Rows are points. Examples show where two turns around zero, p and q, send a point. Write where each new point lands after one turn and then the other. Backwards means that the second turn is done in reverse. Each puzzle has new turns, and all numbers are rounded.

Turn p:
[16.9 -9.1] -> [  0.0 -19.2]
[-2.3 -5.4] -> [-5.8 -0.5]
[-14.6  14.5] -> [ 5.8 19.7]
Turn q:
[  3.8 -10.0] -> [ 5.6 -9.1]
[ -9.9 -17.9] -> [ -6.3 -19.5]
[ 4.7 11.5] -> [ 2.4 12.2]
[15.5  0.3] -> [15.2  3.2]
[-14.1  16.0] -> [-16.9  13.0]
Where do these land?
p, then q backwards: [ 6.1 18.0] -> [19.0 -0.4]
q, then p: [  0.4 -13.6] -> [-10.3  -8.9]
q, then p: [13.2 -8.3] -> [  1.9 -15.5]
p, then q backwards: [-21.6   9.6] -> [ 2.7 23.5]
q, then p: [ 1.9 -5.7] -> [-3.2 -5.1]

Turn p:
[-18.0  12.7  -0.3  -3.9] -> [-10.7   9.2  -1.7 -17.3]
[ 5.1  2.7 -7.5 15.4] -> [ -1.5  -3.1 -16.1   7.5]
[ -7.7 -13.5   7.2  -7.3] -> [-6.9 -3.7 16.9  0.9]
[ -3.7   2.2 -19.8 -27.8] -> [ 12.2 -14.4   6.8 -28.0]
[-2.3 -7.3 -0.5 17.0] -> [-11.4  -4.2  -6.9  12.3]
[13.4 12.5 21.6  9.8] -> [ 7.6 24.0 -3.6 15.9]
[13.2 -9.3 -0.8 -3.2] -> [10.7 -7.9  4.6  8.6]
Turn q:
[ 11.3  -2.2 -19.0  13.2] -> [  1.1  12.6 -20.8   8.6]
[-9.6  5.4 17.8 -2.3] -> [ 2.3 -3.1 20.5 -3.0]
[-12.3  14.9  17.8   0.1] -> [-2.0  4.6 25.5 -3.9]
[ 13.8 -12.0  -4.6   1.2] -> [ 10.2  -3.6 -15.5  -0.4]
[ -3.3 -19.9  -5.9   8.2] -> [ 5.9 -9.6 -9.3 17.2]
[  0.1  13.7  -6.2 -20.4] -> [-17.5  -1.0  -0.5 -18.3]
Where do these land?
q, then p backwards: [  4.4  -4.6 -17.1   5.4] -> [ 2.7  7.3 -2.4 17.2]
q, then p: [ -1.4  17.2 -17.1  -6.0] -> [-11.2   4.4  -2.1 -21.8]
p, then q: [10.3  4.8 17.0 10.4] -> [ 1.2 22.5  2.8  3.3]
p, then q backwards: [-10.4 -12.5  19.7   6.3] -> [-22.4  11.6  -3.4   6.6]
p, then q: [ -4.3   6.4 -23.9  -6.7] -> [ -7.4 -18.4 -15.4  -6.6]
q, then p: [  8.7 -21.0   8.0  -0.4] -> [ 11.7 -15.7   0.5  14.1]
q, then p: [-7.2  9.7 13.3 -9.0] -> [-0.7 10.5 17.1  0.7]

Turn p:
[  1.4  11.0  -3.3   9.9 -10.6  -8.8] -> [ 8.6 15.5 10.0  0.9  0.9 -2.3]
[ 22.4  -4.2  -4.6 -12.6 -10.4   1.4] -> [ 17.8 -13.5   5.7  -9.0 -13.8   2.9]
[ -4.4 -10.8  -5.7 -20.1  -1.1 -14.1] -> [ -0.1  -3.0 -13.4 -12.4 -13.7 -15.6]
[-2.1 -7.4  6.8 10.0 -1.2 -0.5] -> [-9.2  0.9  6.9  7.9 -3.3 -0.3]
[-7.8 -2.4 -7.3 22.7 38.5  3.3] -> [-14.3 -11.0  -1.5  20.6  34.2 -14.4]
[-6.1  5.3 -6.1 11.4 -7.5 11.7] -> [ 5.2  8.9 -1.7 14.4  3.1 10.0]
[ -3.4   8.4  20.2 -21.1  -7.7   6.9] -> [ -8.1   2.2  -5.9 -22.2  -7.4  19.7]
Turn q:
[ -7.8  -1.1 -21.1 -10.7  16.2   4.5] -> [  0.8   1.6 -22.7  -4.9  14.3  12.5]
[ -0.6 -13.4   5.2  -4.7  -9.4  -1.7] -> [ 5.6 -4.8 13.0 -1.2 -2.0  9.6]
[ -9.8   5.4   3.9  -9.0 -26.1 -12.9] -> [ -9.9 -10.0  10.7 -16.0 -21.1   7.4]
[-19.7  20.0   6.5 -13.3   5.8  12.0] -> [-17.5  23.8  -5.5 -16.4   1.1   3.2]
[13.5  7.5  3.2 -2.6  0.0  1.9] -> [ 7.9  6.6 -3.2  2.5 -9.1 -7.3]
[ 15.4 -11.3  -9.3  26.3  13.6   9.8] -> [ 6.3 -5.5 -5.9 31.6 15.1 -9.6]
[  9.0  -7.1  11.6  14.0  -0.1 -13.6] -> [  6.7 -11.8  13.6   4.4   1.8 -16.0]
Where do these land?
q, then p backwards: [-14.4  14.3   4.8   1.5  -0.6   5.4] -> [-13.5   0.0  14.2   0.0   1.7  -8.9]
q, then p: [ 3.6 13.1 -2.1  0.4 10.3 -0.5] -> [  9.5   6.0  -3.2  -3.7   3.7 -11.5]
q, then p: [  0.5  14.9  -0.4  32.4 -13.6 -10.5] -> [-17.5  20.5   2.1  11.7 -17.1 -20.3]
p, then q: [-20.1  -5.4 -21.5 -11.5 -12.3   7.1] -> [ -5.5 -15.4 -22.7  14.6 -15.1   2.7]
p, then q: [12.2  0.7  8.3 -3.7  6.4 12.0] -> [ 7.1  7.9  8.0  5.5  9.7 10.8]
p, then q backwards: [  8.9 -33.7   4.2  -3.5  10.5  -7.6] -> [  2.0   9.9  -3.2  22.9 -17.8 -21.4]
q, then p: [  9.3  -3.8   6.7 -15.6  -0.5  -5.9] -> [  9.2  -8.4   6.7 -11.9  -6.1   6.7]

Turn p:
[ -2.5 -17.1  -2.0  -0.6  -4.3  10.0 -12.3   0.5  -8.0] -> [ -5.3 -17.8  -3.7 -12.6  -2.9   3.8  -9.6   2.3  -0.7]
[ -4.1  -4.9  -3.4  -0.1 -15.2 -16.3  -2.8  11.5 -12.6] -> [ -8.4  -6.8  -2.1   6.8 -13.6 -15.4  -4.2  13.7  -7.4]
[  3.9 -15.5   9.8   1.4  -6.3 -12.1  -9.4  12.7   9.0] -> [ 10.7  -7.4   2.6  -2.2  -9.5 -14.4 -11.8   9.7  12.6]
[  6.2   4.2  -0.6  11.4  18.7   9.9  22.8 -16.1   1.8] -> [ 12.1  -1.0   6.2  10.9  20.6  15.5  14.9 -13.9  -5.7]
[ -6.8  10.7  -7.2  13.8   0.9  14.3  21.2 -16.2  20.7] -> [  6.0   5.4   4.7  14.6  -1.4  27.0  19.9 -15.4   9.0]
[-15.9   0.2  17.3 -10.7  -3.8  -4.3  -5.9   1.5 -12.8] -> [-14.5   0.0  17.1 -12.1  -5.2 -13.8  -2.7  -0.5  -5.2]
[  6.3  -0.4   6.3 -17.5 -15.0 -11.4 -19.1 -10.1  -7.5] -> [  2.4   7.9  -3.4 -18.5 -17.7 -11.5 -12.1   0.6 -15.7]
[-4.7 26.2 -9.5  4.3 19.1 29.0 16.9 -6.7 18.6] -> [ -5.6  19.6  -1.1   6.2  21.2  31.1  20.0 -14.5  14.8]
[  5.4   8.7   5.4  11.9  -2.8  -2.8 -14.5   3.4  -9.1] -> [ -4.0   5.4   3.4   5.9   0.8   1.0 -21.1   4.5  -6.2]
[  8.3  -9.9  14.1 -15.6  -6.9 -15.5 -13.3  14.2  -8.9] -> [  3.5  -0.4   2.0 -14.8  -5.4 -25.3 -12.5  16.8  -3.5]
[ 12.4 -10.8  -9.4  -5.9  -9.7  -4.2   6.0  16.4  -5.8] -> [  4.1  -8.5 -12.2   0.5  -1.7  -6.9   4.6  23.0  -2.5]
[ -8.5   8.6 -20.9   7.6  25.4   3.5  10.6 -11.0  14.6] -> [ -1.1   3.4 -13.5  15.4  15.0   9.0  14.5 -26.1  10.5]
Turn q:
[ -9.7  -7.2  23.0  20.6   8.9  -4.5 -13.8   5.3 -10.4] -> [ -0.6  -5.4  20.8  17.2   0.6  16.1 -16.0  15.2  -4.4]
[ 20.4  -2.8 -14.8 -24.7 -16.1   5.7   9.5  -4.2  -1.4] -> [  4.6   1.4  -5.6 -20.8  -3.9 -18.5  14.6 -23.1  -7.8]
[ -8.1 -18.0   8.4  11.1  -2.8   0.0  -6.9  13.0  -6.4] -> [  2.1 -15.8  10.6   6.4 -11.6   2.7 -13.1   9.7  -5.8]
[ 20.1  17.9   1.9 -10.3  -4.5   8.9   1.4 -22.8   5.9] -> [  3.2  22.4  -2.2  -9.4   8.2   8.2  13.2 -24.0   0.8]
[-14.9  -2.5  -8.9  -3.9  -5.9  -2.1  -2.1 -12.9   7.9] -> [ -8.8  -1.9 -16.7   1.2   2.2  -0.9 -11.7  -8.8   3.7]
[ 17.1  -8.0 -10.3  -8.5  11.0  13.8  11.0  -5.6   6.9] -> [ 14.9  -9.9  -8.3  -6.0   4.9   1.4  20.9 -12.4   2.2]
[ 17.9  -4.0  -7.6 -22.2   0.1  -0.8  -2.9   9.0  18.7] -> [ 12.1  -4.8  -2.8 -30.8   4.7  -7.3   5.6  -4.6   8.8]
[-17.1  -9.9   6.6  17.8  14.5 -25.8  -6.6  11.6 -18.2] -> [ -5.8 -11.8  17.0  24.4   9.4  -9.5 -17.5  24.4   0.0]
[-15.6  13.5   8.2  -0.4  -6.5  -2.2  18.9  -1.8   4.3] -> [-25.8   6.1  -4.4   3.1  -6.6   3.1   7.8   2.8   8.0]
[-2.3 21.2 -4.8 -9.3  2.4 17.0 -3.1 -3.5 -4.3] -> [ -1.7  16.8 -14.4  -5.8   4.2   7.7   9.9   2.8 -13.7]
[ -7.9  -0.3  -1.6  29.9  -1.1 -10.0  -5.5  12.1  -3.0] -> [  5.9   2.7   6.1  20.6 -12.2  -2.9 -13.7  18.2   8.4]
Where do these land?
q, then p: [ -4.4  -7.9  -2.3   3.6  -9.3   6.6 -20.5   4.1  -9.1] -> [ -5.5  -1.9  -5.3  -7.5  -1.9  -0.3 -19.6   8.6 -13.1]
p, then q: [  8.7  -5.0   7.5  17.0   9.4 -17.0  -3.2  -8.0   2.7] -> [17.0  7.2 16.1  9.2  7.1  2.8 -8.7 -8.6  4.0]
q, then p: [ 11.7  16.6   7.0 -12.6 -28.1   3.1  -1.5  -1.8  15.6] -> [ -7.6  27.2   0.4 -16.7 -16.9   2.8  13.9  -6.4  -7.9]
p, then q: [ 16.5 -18.9   3.8   6.0   4.6   8.4  -5.1  13.9 -14.2] -> [ 18.1 -20.4   7.0  -9.1   7.7  -2.7  -4.8  13.3  -7.0]
p, then q: [-16.9 -29.2   6.5 -19.8  -1.4   1.7   9.7 -22.1  -3.0] -> [-19.0 -22.1   9.8  -6.5   3.9 -10.7   7.0 -31.4  -4.3]
q, then p: [-12.1  -9.1  13.2  12.7  -1.7 -17.2   4.8  -4.7   6.9] -> [  0.3  -6.6  10.5  -0.5 -10.1   3.8 -12.4 -10.1  20.7]
p, then q: [-15.3   7.5  -5.0   0.1 -10.8  15.3   0.3   6.0 -19.1] -> [-17.4 -11.4  -9.8   4.4  -8.9   6.6  -4.7  13.1 -14.2]
p, then q: [  0.2  18.8  -3.7 -17.5   6.1 -14.4  -8.2   7.5  -1.9] -> [-11.1  18.4  -7.2   2.5  11.9 -14.1  -3.1  11.8   6.1]
q, then p backwards: [  6.6 -10.2  -5.8  -2.2  20.3  21.4  23.8   1.1  10.6] -> [ -2.1 -20.1 -19.7  -4.5   0.5  10.6  25.9  -4.8  10.6]
q, then p backwards: [  1.0  14.2 -14.7 -16.7 -12.3 -13.7  -2.9   5.3  11.7] -> [  0.3   3.3   1.9 -25.7   7.8  -5.8 -17.7  10.0   5.0]
p, then q: [19.9 -1.3 -3.9 13.3  5.6 -0.6  8.7 -4.1  1.8] -> [22.3  1.5  5.7  8.0 -0.2  2.0 10.6  1.1 -2.0]
p, then q backwards: [-15.8  24.5  -2.4  16.0  17.5   6.5  -5.9   2.8  -2.0] -> [-10.5  10.7  14.3   4.0  -0.1 -14.8   2.2 -28.9  -2.4]

Turn p:
[  9.3   4.2  11.5  16.1 -18.3  -0.3  -3.9 -17.3  14.2 -10.3  11.1  -1.6] -> [ 15.6  21.2   0.4  13.8  -1.8   5.6  -2.6 -10.2  17.6  -0.6   5.1 -14.7]
[ -2.1 -14.1  -9.8   7.3  17.0 -18.6  -7.0 -11.2  -8.1   7.0  15.0 -11.5] -> [ -4.9   6.5   4.5  -3.0  24.7  -4.9 -18.0 -11.4 -15.7   2.2  13.3   4.3]
[ -6.7   8.1  18.3  -4.3  20.4  -0.3  -5.4   8.9   4.1 -17.1  -8.2 -10.0] -> [-6.5  0.0 23.0 -1.7  1.5  7.7 11.3 21.6  4.9  0.7 13.9  4.4]
[-24.6  -0.7  13.0 -14.4 -17.5 -13.4  14.4  11.3   2.6   0.5  16.9  -9.0] -> [ -0.5  11.1   1.4   3.8 -11.9 -36.8  15.3  -2.1   1.9   3.9  11.9  12.1]
[  8.5  -6.1 -15.8  -3.8   2.9  -5.3 -15.8   7.9  14.8  13.6 -20.1   0.7] -> [-11.7 -17.3  -8.4 -22.0   7.7   5.6  -7.4  -2.1  12.6  11.8  -4.0  -8.9]
[  9.1 -15.6 -17.7  23.7 -15.1  12.8   8.5   8.9   6.6   1.8  16.3  19.7] -> [ 19.3 -13.4 -30.5  14.7 -11.1   4.7  -9.7 -14.4  -8.1   3.4   8.5 -12.3]
[-15.3  18.4  -8.2  14.4  -3.8   5.5 -15.2  -2.6 -16.6  10.3   9.6  16.2] -> [-12.2   5.6  -2.6  15.7 -18.8   0.5 -29.7   3.3  -8.9   2.1  -9.9   2.2]
[  3.5 -10.7  16.4   1.5   5.5   5.0   0.1   7.3   4.2   3.2 -17.4 -10.5] -> [ 2.4 -7.3 13.5 -7.3  4.9  4.5 16.6  4.4 -1.3 14.6 -1.7 -9.8]
[ -2.4 -11.3  21.8  -5.5  13.2   8.9   1.0   7.9  -3.2 -16.2 -11.8  12.9] -> [ 10.8 -13.5  22.8  -7.5 -13.3   9.2  12.3   9.7  -7.5  -6.3   6.9  -2.4]
[-19.6 -16.6 -14.7  14.5   8.4   5.1   1.8   1.2 -16.5   4.9  -3.4 -11.0] -> [-13.5 -18.3   6.3  16.9  11.1  -6.0  -4.8 -10.0 -20.9   7.3   1.1   0.5]
[  9.6  15.4 -11.7 -11.3  20.4  10.7   2.8 -25.6   8.7   1.8  -0.5  13.8] -> [ -3.9   6.3  -4.3  -8.3   0.5  31.9  -5.8  -8.5   5.7 -14.0  -8.6  22.2]
[ 14.9 -13.3  -0.7 -13.6 -12.7  18.7  -3.6   9.5   2.8   5.1   7.2  -9.6] -> [ -5.4   3.7 -17.7  -9.5  -3.5   0.5  20.6  -5.4  -8.4  -2.6   0.6 -19.7]
[ 16.1  14.5  17.6   2.2  -9.1 -15.7   9.4   8.5  14.7  -3.3 -13.1 -14.1] -> [15.3  9.2  1.3 -4.1 11.5 -5.8 14.2 18.9 25.0 12.3 -4.4 -3.5]
[ -2.8  17.1 -15.3 -11.4   1.5  -6.6   5.3 -17.4  -8.4 -11.0  -5.8  -4.6] -> [ -9.9   2.8   2.1   6.2  11.5  -0.9  -3.7   0.6  10.9 -21.6 -12.3  15.8]
[  2.6  10.6  -4.6 -15.3 -12.8  -6.4   7.5   2.5 -19.9   9.7   4.2  18.5] -> [  5.0   3.4 -11.6  -7.7 -13.0 -15.8  -8.4   5.4  -7.8 -13.2 -20.4   9.6]
Turn q:
[ -5.5   8.6   3.3  -1.3   8.1  11.7  -5.9 -23.4  -9.3  -5.3 -17.9  20.8] -> [  9.4  -5.1  -2.8   6.9  -5.0  10.1  -1.1 -21.8 -19.7   3.9 -22.2  10.1]
[  6.1  11.2 -19.7  -7.5  21.7 -32.8   8.8   6.0 -21.8   4.6  22.1 -11.9] -> [ -7.4  -2.6 -20.5  -2.7 -19.0 -38.1  -3.5  11.1 -16.1   3.2  23.5 -11.7]
[ -9.5  -3.7  13.6  -2.3  -7.6  17.0   3.5  24.2   2.2   3.0  -4.4 -10.6] -> [-13.6  14.4  12.1  -0.5   8.2  21.7  -4.0   6.2   6.5   4.6  13.3   3.8]
[ -7.1  -7.0 -10.9  -5.9  14.6  -5.7  -4.7  21.4  12.7  -6.2 -18.5   4.5] -> [-11.6  16.7  -9.0 -12.1   7.2   0.1  -2.0  20.5  -6.3   2.5 -15.8  11.4]
[  0.4   9.9  -0.3  -1.0  15.3  10.6 -13.2   1.9   7.2  19.8   6.6  22.1] -> [ -1.3  -2.3 -14.8   7.4   1.8   3.3 -10.1  -5.6   5.7  29.2 -15.5  -6.3]
[-18.9  -3.8  -5.6   6.3  15.6  -1.7 -23.4  -1.0   6.4  -2.4  -7.0  -8.9] -> [-18.5  -9.4  -5.9  -4.1  20.6   1.3  -4.3   5.8 -15.1  -2.8 -14.1  -4.5]
[-11.0 -11.8   4.6  -7.0 -15.6   2.5  10.6  -2.8  10.0   3.0  -7.3 -10.9] -> [-11.1  -1.3  12.4 -12.6  -1.5  10.7  11.9  -2.8  11.7  -9.6   2.6   6.5]
[ 12.9 -15.8   4.0  -9.3 -14.8  -4.7   1.3  -9.7  -7.7 -13.9  18.7 -10.3] -> [ 16.7 -18.2   6.3  -7.2  -0.2  -6.2  -3.1   1.6   8.5 -14.7  21.6   7.5]
[  7.4   0.7  -4.7  13.4 -15.8  29.9   6.5  -3.0  10.5  -1.6  -8.8  -5.8] -> [  9.4   3.5   2.8  12.5   2.0  30.3  13.9   2.5  10.9 -10.4  -3.7  -6.9]
[ -7.0  15.5   1.5  24.3 -17.7  12.0  -0.4   2.7  -3.4   3.9  -0.7   2.1] -> [ -5.3   8.1   8.1  29.0   3.7   8.6   1.8  -9.2   6.4  -7.0  -2.4 -10.4]
[  4.8  25.8   3.1 -18.9 -12.7 -11.6 -10.0  -4.4   5.2   7.2   4.5  -4.5] -> [ -2.7   4.0  -6.5 -11.6 -11.9  -5.3 -21.5 -17.8  11.1  -8.6   0.3 -15.8]
[-3.3  2.7  3.2 -7.7  5.6 -8.5 10.3 -9.2  3.3 -8.3  5.1 27.1] -> [ 10.1   4.4  -9.3  -1.8  -2.0 -14.9   4.5 -17.0   2.1   8.9  -7.2  18.5]
[ 24.6 -30.9   4.0  16.2 -15.0   0.4  10.0   2.6 -18.4   6.8   9.6  -5.4] -> [ 18.4 -16.2  27.8  13.2  -8.6  -3.9   8.8  23.7   9.5   2.1  17.3   2.3]
[  6.1  -1.4   3.9   0.6  18.5 -19.1   6.6  -5.3   3.0 -10.6  -2.0  -8.3] -> [  7.5   3.9  -0.9 -16.5   4.8 -17.6   8.6   2.7 -15.5  -1.3   2.4  -4.5]
Where do these land?
p, then q backwards: [ -4.9  15.9   0.3 -12.1   3.4  -7.2 -10.4  12.7 -12.3  13.1  -4.5  -5.5] -> [ -7.6 -10.0  -8.3  -5.0   9.4 -17.0  -6.7  16.3   2.7   7.9 -10.9  -0.1]
q, then p: [ 14.3 -12.3 -17.9 -20.0   6.2   4.1  14.4 -18.3  -2.8  11.0 -17.6  17.5] -> [ 13.2 -16.6 -18.8  -9.1 -11.0 -12.0  11.0 -11.2   7.1  -6.2 -27.8 -12.5]
q, then p: [  0.3  16.9 -14.4  -3.0  -9.8 -18.6  18.3  -2.1   0.3  14.4  -0.5 -22.5] -> [ -5.5  11.0  -3.0  18.5   4.8 -28.4  13.6  -3.6  18.2  -8.5   7.3   3.2]
p, then q: [ 14.1   7.7  -0.3   7.3  11.2   3.6 -11.3  11.3  -1.9   2.8   3.7   9.7] -> [ -6.1  -0.7  -6.4   6.4  -1.0  14.8 -16.0  13.1   3.0   0.7   6.9  -0.8]
q, then p backwards: [  1.6  -0.6   7.5  17.6   9.4  -2.7 -18.4   9.5 -12.9  -4.4 -12.5  -9.5] -> [  2.3  -2.1   5.0  13.7  11.1  -2.7  -9.6   0.3 -28.6  -1.7   0.2  -7.8]
q, then p backwards: [ -6.8   5.4  -0.7  14.2 -17.9   1.2 -17.8 -17.0  16.9 -19.8  19.3  15.3] -> [  7.0  -5.0 -27.1   7.0 -15.9 -14.3  18.8 -22.0   0.7 -13.7 -10.5  -6.0]
p, then q: [ 22.8  -6.8   2.6 -12.3  -6.3   6.8 -14.5  -1.0   9.4  -1.4  -5.7  -8.2] -> [ -5.5   4.0 -13.5 -19.4  -3.7  15.4   7.8  -1.2  -3.9  -8.6  13.7  -4.3]
p, then q: [  4.0  -7.0  18.7 -12.4  16.6   6.8  16.1 -13.6   9.0   3.4  -8.5  11.3] -> [ 23.1   4.1   4.6  -4.5 -15.3  15.5   2.1 -14.4   6.0  12.3   2.7  12.4]
q, then p: [-16.9  -9.2  -6.5   9.3  14.2   1.6   3.0 -12.7  -6.3  -3.7  21.1  14.2] -> [ 14.7 -14.1  -2.3   0.2  10.6  -1.8 -17.7 -17.3 -14.9   5.8   1.5  13.0]
p, then q backwards: [-10.0  -9.8 -16.7 -20.4  12.8   9.0 -17.7  17.7  10.3  -6.3   9.3 -12.7] -> [-25.8  -3.1  -8.2 -12.4   4.7  -3.2   8.8   3.6  -4.0   5.7  13.6 -30.1]
p, then q backwards: [  4.6   3.7   7.7  -3.9   9.8   1.3   3.2   9.8 -21.1  -5.8  -2.6  -8.7] -> [  1.2 -13.1  -5.9  14.2   9.0  -4.9  -2.4   5.6  -4.2  -7.4 -12.7  -9.6]
q, then p backwards: [  1.8  14.2 -12.8   4.0 -20.4 -11.0   2.0  15.1  16.2  -9.4  -6.8   0.8] -> [  8.8  22.0  -1.1 -12.4 -18.1  -6.1  -6.8 -13.1  -3.4 -12.5   8.6  -3.6]
q, then p backwards: [ -7.8 -17.8  22.1  15.8 -11.6 -11.9  17.1  -0.8  -7.8   3.9  -2.7  16.2] -> [-28.8  -1.3  21.8  -1.6   2.8  -9.5  14.4 -12.1   1.1  -3.1 -10.2 -12.2]
q, then p: [-17.1  -0.3  10.3  16.0 -17.6  16.8  16.0 -10.7   3.0   2.2   7.8 -17.7] -> [ 12.0  10.8   8.7  23.0  -1.3  12.5  18.1 -14.7  -7.0   1.7  14.2  13.6]
